Each row is a point. Examples show where two turns around zero, p and q, send a point. Where does a point land after both, in the order given? Backwards means that the second turn is done in reverse. Each puzzle has new turns, and all numbers are rounded.

Turn p:
[0.058, 0.035, -0.117] -> [0.053, 0.100, -0.074]
[0.129, 0.066, -0.030] -> [0.101, 0.103, 0.032]
[0.058, -0.162, 0.023] -> [0.107, -0.133, -0.034]
[-0.246, 0.061, 0.124] -> [-0.263, -0.070, 0.076]
Turn q:
[0.079, 0.052, 0.028] -> [0.070, 0.006, 0.069]
[0.043, -0.150, -0.147] -> [0.041, -0.145, -0.152]
[-0.009, 0.008, -0.123] -> [0.054, 0.017, -0.110]
[-0.113, 0.089, 0.242] -> [-0.165, 0.122, 0.193]
Where do these land?
p, then q: [0.116, -0.017, 0.125] -> [0.002, -0.094, 0.144]
q, then p backwards: [0.018, -0.062, 0.024] -> [-0.035, -0.041, 0.043]
q, then p: [-0.107, 0.254, 0.008] -> [-0.080, 0.220, 0.146]
p, then q: [0.039, 0.078, -0.058] -> [0.059, 0.083, 0.025]
p, then q: [-0.085, -0.186, 0.112] -> [-0.117, -0.189, -0.071]
p, then q: [0.019, -0.067, -0.211] -> [0.164, 0.022, -0.148]

Turn p:
[-0.011, 0.098, -0.140, -0.208] -> [-0.073, 0.114, -0.087, -0.216]
[0.093, -0.042, -0.066, -0.148] -> [-0.061, -0.072, -0.044, -0.161]
[-0.033, -0.068, 0.134, -0.035] -> [-0.084, -0.041, 0.121, 0.041]
[-0.149, -0.102, 0.217, -0.051] -> [-0.181, 0.003, 0.190, 0.116]
[0.069, 0.048, -0.044, 0.117] -> [0.139, -0.016, -0.047, 0.030]
[0.127, 0.129, -0.106, 0.139] -> [0.233, 0.011, -0.092, -0.023]
[-0.096, -0.062, 0.005, 0.186] -> [0.027, 0.000, -0.040, 0.213]
Turn q:
[-0.047, -0.028, 0.203, -0.016] -> [0.013, 0.054, 0.203, -0.005]
[-0.114, 0.121, -0.057, -0.064] -> [0.066, 0.072, -0.069, -0.144]
[0.259, 0.015, 0.094, -0.109] -> [0.191, -0.137, 0.069, 0.167]
[-0.040, 0.025, -0.041, 0.104] -> [-0.067, 0.080, -0.060, 0.016]
[-0.058, -0.134, -0.199, 0.085] -> [-0.204, -0.070, -0.143, -0.034]
Where do these land?
p, then q: [-0.163, 0.033, 0.078, -0.075] -> [0.042, 0.177, 0.040, -0.070]
q, then p backwards: [0.288, 0.110, -0.024, -0.028] -> [0.049, -0.032, -0.043, 0.302]
p, then q backwards: [-0.017, 0.069, -0.073, 0.134] -> [0.088, 0.141, -0.017, 0.021]
p, then q: [-0.126, -0.179, 0.142, -0.038] -> [-0.170, 0.148, 0.117, -0.070]
q, then p backwards: [0.017, -0.033, -0.123, 0.007] -> [0.012, -0.087, -0.093, -0.011]

Turn p:
[0.022, -0.118, -0.090, -0.156, 0.078, -0.100] -> [-0.110, -0.027, 0.092, -0.114, 0.012, -0.169]
[0.110, 0.087, 0.219, 0.090, -0.007, -0.213] -> [0.177, -0.046, 0.241, -0.007, -0.094, 0.145]
[-0.114, -0.173, -0.017, 0.064, 0.053, -0.045] -> [-0.152, -0.168, -0.003, -0.011, 0.001, 0.025]
[0.020, 0.145, 0.007, 0.125, 0.120, 0.069] -> [0.081, 0.036, 0.003, 0.073, 0.176, 0.109]
[0.025, -0.169, -0.015, -0.193, -0.022, 0.120] -> [-0.012, -0.056, -0.138, -0.117, -0.044, -0.208]
[-0.033, 0.136, 0.073, -0.090, -0.136, 0.005] -> [0.071, 0.152, -0.041, -0.062, -0.118, 0.061]
[-0.029, 0.092, -0.178, 0.161, -0.085, 0.163] -> [-0.054, 0.108, -0.151, 0.239, 0.068, 0.037]
Turn q:
[0.151, -0.139, -0.139, 0.132, -0.009, 0.160] -> [0.081, 0.017, -0.169, -0.223, -0.133, 0.039]
[0.064, -0.043, 0.011, 0.027, 0.137, 0.137] -> [0.094, -0.011, -0.004, -0.039, -0.120, 0.140]
[-0.052, -0.154, -0.153, -0.040, 0.012, 0.017] -> [0.046, -0.078, 0.048, -0.198, 0.040, -0.024]
[-0.116, -0.136, 0.115, -0.157, -0.081, 0.093] -> [-0.191, -0.175, 0.107, -0.046, -0.034, 0.055]
[0.092, 0.154, 0.100, 0.040, 0.023, -0.209] -> [0.069, 0.063, -0.040, 0.247, 0.023, -0.126]
[-0.165, 0.163, 0.171, 0.060, -0.023, -0.135] -> [-0.083, 0.016, -0.005, 0.248, 0.189, 0.033]
[0.026, 0.155, -0.104, -0.061, -0.059, -0.063] -> [-0.015, 0.166, 0.062, 0.011, 0.036, -0.116]
Where do these land?
q, then p: [0.085, -0.051, 0.117, -0.226, 0.246, 0.036] -> [0.212, -0.164, -0.080, 0.078, -0.228, 0.020]
p, then q backwards: [0.093, -0.086, 0.042, -0.029, -0.060, 0.040] -> [0.114, -0.071, 0.006, -0.008, 0.019, -0.073]
q, then p: [0.122, 0.103, 0.101, 0.092, -0.087, -0.092] -> [-0.112, 0.061, 0.085, 0.176, 0.015, 0.075]
p, then q: [-0.019, 0.077, 0.093, 0.041, -0.111, 0.049] -> [-0.045, 0.113, -0.065, -0.078, -0.077, -0.009]
q, then p: [-0.076, -0.025, -0.031, 0.107, 0.189, 0.076] -> [0.138, -0.013, -0.105, 0.030, 0.103, -0.136]
p, then q backwards: [-0.107, -0.069, 0.018, -0.062, -0.096, -0.191] -> [0.054, -0.041, 0.027, -0.163, -0.062, 0.174]
q, then p backwards: [-0.097, 0.052, -0.341, 0.076, -0.081, 0.082] -> [-0.088, 0.189, 0.006, -0.272, 0.168, 0.037]
